Each row is a point. The window is the flat piece filled in between its corners: a triangle in 3 columns, a solid with four corners in 4, and so on. A path goes straight from each point to the next, and from the last back to the first. After which points does the path pass through the window?

Window (4 x 4):
-11  -59  -16  2
29  62  -35  -10
-22  56  -39  4
-60  -28  58  7
Path:
(1): 13  3  -20  38
(2): -16  -5  32  25
(3): -37  -11  20  -35
(4): 14  20  -61  -27
(5): 29  25  -62  33
(6): -11  44  -22  48
(7): -25  33  -38  -33
(8): -45  -15  27  -23
(9): -33  -10  32  22
(10): -10  38  -15  48
(11): -35  30  -26  -27
(12): -4  2  -19  -31
Through the window after points: 6, 8, 10, 12

Window (6 x 6):
63  8  1  71  44  18
-30  23  -6  -50  70  -3
-32  26  75  14  -10  22
35  -43  -42  -35  17  -9
1  33  12  -46  5  13
9  13  -55  72  10  -1
Path:
(1): 22  2  -41  5  58  29
(2): 24  13  -22  5  44  -34
(3): -3  23  -3  -20  42  -49
(4): -33  14  -12  -29  55  67
(5): -3  11  -3  39  13  31
(6): 2  28  2  37  -2  -41
(7): 32  -7  -19  -13  19  -21
(8): 15  -20  -20  -4  38  43
Through the window after points: 3, 5, 7

Window (8 x 8):
-76  40  25  -11  5  32  -65  9
-61  52  -1  -14  42  -41  29  5
62  -40  1  34  4  -67  3  -52
49  63  -29  -37  4  42  5  -31
-51  -20  16  -28  40  1  46  -29
21  36  -62  36  25  9  14  -5
23  65  36  40  28  14  -38  -4
26  0  -19  78  -50  -21  21  -35
Path:
(1): -27  38  -18  5  14  -25  -8  -71
(2): -9  51  4  32  25  8  -28  -35
(3): 13  36  8  22  10  10  -13  17
(4): -20  33  -8  -4  21  -17  21  29
(5): -33  49  -24  16  44  -20  13  -51
(6): 8  49  -24  7  29  9  -15  -71
(7): 31  29  4  -7  2  -3  10  7
(8): 4  6  14  15  13  -22  1  9
Through the window after points: 2, 4, 6, 8

Window (9 x 9):
-42  93  15  -34  -1  48  15  31  30
-41  51  -3  -19  19  18  -13  -33  21
-10  115  5  -17  47  9  -6  12  28
20  -4  -10  79  -5  37  -7  -27  -20
30  18  12  41  28  12  66  -69  -2
26  1  10  -94  49  -15  13  35  3
-27  30  49  10  -6  0  -26  22  37
64  14  33  -118  -4  -29  -14  12  -17
25  24  -51  59  -15  -21  46  -42  10
Path:
(1): 20  23  -19  16  23  28  25  -29  50
(2): -24  42  1  24  7  -34  42  -1  -48
(3): -20  42  17  8  17  -22  11  -16  -26
(4): 33  37  -8  -13  32  18  4  -40  39
(5): 43  14  -9  59  4  52  -6  -26  33
(6): -10  10  -5  36  -3  -2  8  -15  -44
(7): -37  66  8  31  26  -3  7  8  -50
(8): 4  30  7  28  -15  30  10  -48  55
(9): 9  39  -30  24  14  25  38  -27  79
(10): -38  77  12  41  10  5  14  -6  -40
(11): -10  21  9  44  9  -2  21  -19  -25
(12): 34  24  -4  20  9  37  18  -32  17
(13): 22  34  -2  -20  18  29  -15  12  42
(14): -21  53  16  -16  6  -5  -2  6  -9
(15): -11  37  8  5  13  -12  21  -28  -37
(16): 20  30  -5  -5  20  32  19  -43  66
Through the window after points: 5, 11, 15
